Rows are points. Each table stands for the endless flat space through its points: a line for two points, a plane for three, and so on. Write the one point that lies in both, or say that there is none.
In the rows, zero is written as 128.

First, 2 rows:
[[118 110 117]
 [118 134 157]]
Second, 2 rows:
[[110 146 149]
 [130 101 144]]
They share: [118 128 147]

First (2 x 8):
[[130 137 156 137 142 116 151 108]
 [122 144 162 139 150 123 143 116]]
Second (2 x 8):
[[137 110 142 117 122  95 182 102]
 [141 150 130 157 162  95 150  78]]
They share: no point

First:
[[160 172 166  95 159 159 126 175 111 160  75]
 [173 192 182 109 180 169 124 172 125 178  55]
 [156 167 159  99 159 155 125 163 121 160  77]]
Second:
[[161 143 173  76 130 150 138 146 136 139 100]
 [156 146 164  81 135 149 134 151 129 142  97]]
They share: [146 152 146  91 145 147 126 161 115 148  91]

First, 6 rows:
[[110 157 112 154 133 102 134 143 161 152 161 108 127 129  76 179 125 136]
 [ 44 145 132 155 138 103 140 135 135 177 172 116  98 143 137 161 147 190]
 [ 44 161 116 156 130  96 131 137 128 169 171 107 114 132 120 173 156 191]
 [ 68 180 131 158 132  74 128 138 148 190 162  99 108 115 122 155 148 197]
 [102 173 126 134 167  64  72 127 173 186 121  88 109 121  16 167 113 142]
 [111 140 137 169 154  91 141 146 188 154 171 108  83 127 129 131 121 143]]
Second (6 x 18):
[[ 81 153  81 133 183  77 121 135 184 139 116  53 104 120 112 162 100 146]
 [125 152 112 152 117 117  92 134 214  90 175 153 165 115  46 130  77 125]
 [ 76 174 105 157 201  75 152 146 106 212 173  73  58 126 128 151 141 157]
 [129 179  95 138 155 146 116 151 180 150 155 113 113 143  98 135 102 122]
 [117 123 197 163  71 105 107 135 214 167 152 149 124 144  56 180 158 164]
 [ 88 144 106 153 135  87 100 131 215  97 130 109 147 131  90 156  77 135]]
They share: [ 95 153 127 155 148  90 124 139 167 165 158 105 103 129  93 157 126 151]

First (4 x 24):
[[154 109 147 159 153  88  93 163 163 146 173 165  97  94 182 155 125 146
   84 133  94 146 112 117]
 [160 130 154 179 158  92  91 167 178 146 185 178 110 106 191 152 124 160
   98 122  91 154 113 119]
 [163 160 148 203 170  95 121 170 169 122 212 160 119 133 173 140 121 169
  122 131  76 157 122 107]
 [167 167 141 206 178  89 134 171 158 116 227 144 117 142 162 137 125 162
  125 141  61 154 133  94]]
Second:
[[123 126 191 161 102 144 106 112 145  66 160 156  82 113 144 116  88 181
  125 188 119 167  98 110]
 [140 127 159 138 104 101 104 143 147  89 155 135  72 113 161 123 103 176
  130 153 144 140  96  95]
 [132 120 138 126 126  77 105 145 161 110 161 148  61 110 179 132  99 183
  119 150 160 141 117  87]
 [119  80 111 203 160 112 162 158 167 120 184 156  74  57 150 170 102 133
  103 144  95 143  82 110]
 [151 131 130 155 176  87 126 182 128 123 161 143 134 136 162 145 123 164
   82 134 100 148 114 150]
 [139 114 177 207 112 162 137 146 132  71 168 130 106  89 116 131 105 140
  121 157  73 147  54 137]]
They share: [137 116 140 166 147 105 128 159 145 108 167 145  98 106 155 142 108 160
 103 146 110 146  98 124]

First, 6 rows:
[[ 46 128 208 213 132 126 152 105 163 138 145 172 175 155 142 178 154 131
  133 145 108 152 160 152]
 [ 81 121 146 153 154 160 105 107 156 159 143 153 142 162 180 144 131 132
  113 146 101 147 145 173]
 [113 137 151 112 151  92 153 116 167 142  98 131 120  87  95 139 153 116
  168 144 141 177 189 158]
 [124 112 187 153  99 127 118 149 188 141  86 151  69 139 171 124 184 136
   97 185  97  98 170 142]
 [ 83 107 138 129 152 126 177  63 138 129 121 137 192 120  82 164 141 102
  189 124 173 205 143 163]
 [ 84 103 191 188 108 154 124 119 170 139 121 165 126 172 179 149 168 135
  100 169 100 113 143 148]]
Second:
[[ 71  93 194 150 148 176 153 101 193 184  77 141  88 161 106 181  99  82
  158 173 114 156 180  74]
 [135 140 152 105 136 125 135 121 111  83 131 137 139 101  92 138 179 153
  131 144 139 152 165 179]
 [111 122 161 124  89 136 133 118 152 112 145 123 164 108 105 138 146  95
  174 186 136 142 146 152]
 [ 94  66 151 157 144 135 146 129 175 133  91 169 141 140 127 169 157 106
  182 136 159 154 158 120]
 [ 87  50 142 172 136 131 151 121 188 138  90 172 154 143 142 158 165  99
  187 125 169 153 145 126]
 [ 35  86 168 145  90 125 137  87 201 139 159 129 135 149 118 142 123  75
  161 168 159 120 125 133]]
They share: no point

First, 7 rows:
[[115 186 110 133 119 132 112 134 128 155  38 113 134  94 166 175 123 108
  135 115 154  92  42 104]
 [ 55 106 143 172 117 138 130  98 154 103 108  91  97  60 154 124 106 124
  184 142 140  79  55  82]
 [104  91 129 113 171 172 173 154 184  94 117 114 122 105 172  60 110 135
  129 112 157 157  98  60]
 [147 198  92 131 119 133 104 153 144 141  27 125 163  96 151 182 104  80
  107 131 158  67  61 108]
 [ 59  66 193 122 197 117 142 167 170 133 151  67  76  94 181  93 109 160
  176  82 128 112  96 134]
 [ 94 153 147 153 109 174 149  97 104 155  77 128 148  93 140 165 123 120
  135 143 138 136  13  84]
 [ 65 144 133  84 158 102 118 147 142 158  74  71  77  95 202 111 127 122
  178  81 133 121  96 102]]
Second, 6 rows:
[[ 98 151 135 141 136 106 128 142 134 134  78 112 145 143 176 136 123 119
  134 142 143 114 103  53]
 [116 136 143 114 141 118 127 133 143 125  87  98 126 129 149 133 106 108
  121 138 151  98  78  70]
 [122 170 144  97 151 112 158 134 115 133  46 129 155 154 124 149  91 133
  100 157 161 108 109  51]
 [128 129 156  92 140 132 123 131 146 126  91  89 116 124 131 138  98 106
  111 137 159  90  60  82]
 [ 92 141  98 138 120 136  89 113 182 158  97  87 138 126 185 130 124  80
  153 107 127 126  78  92]
 [104 137 125 121 113 146  81 122 175 161 102  77 128 135 177 143 128  92
  142 114 141 120  58  93]]
They share: no point

First (5 x 24):
[[166 163  65 106 138 110  78  68 154  87  86 168 132 102 155 162 150 136
  156 100 138 184  99  91]
 [150 124  83  76 172 157  93 110 116 158 118 108  69 142 141 163 119 128
  105 158 161 159 130  94]
 [173 107  69  49 160 163 123 105  94 144  98 127  85 139 156 150 128 130
  110 156 134 145 119 113]
 [128 157 101 124 154 102 114  99 145  94 140 130 106 102 150 140  94 124
  141 117 136 162  98  99]
 [172 133  75  86 139 124 107  81 121 105  91 146 116 121 162 149 141 123
  130 115 121 160 111 115]]
Second (7 x 24):
[[156 142  90 161 110  88  67 115 115 113 105 156  86 173 192 132 116 148
  126 121 124 134 127 130]
 [123 146  73 135  96 103  59 152 136 126 113 133  87 188 206 144 151 164
  153 117 136 139 179 168]
 [145  87  74 159 127  82  93 131 138 173 103 140  22 156 180 125 130 113
  108 120 104 144 110 115]
 [138 131 102 144 124  97  74 141 117 139 100 130  69 174 194 127 121 154
  135 132 128 124 143 139]
 [121 101 137 103 163 120  89 162 125 197 105  74  31 149 183 128 138 138
  122 165 123 126 136 115]
 [103 146 103  40 154 164  68 140 153 157 151  78 100 153 165 200 175 142
  119 135 126 184 169 139]
 [124  93  88 100 175 120 108 131 137 183 115 120  39 151 148 159 116 115
   94 115  98 159 113 120]]
They share: no point
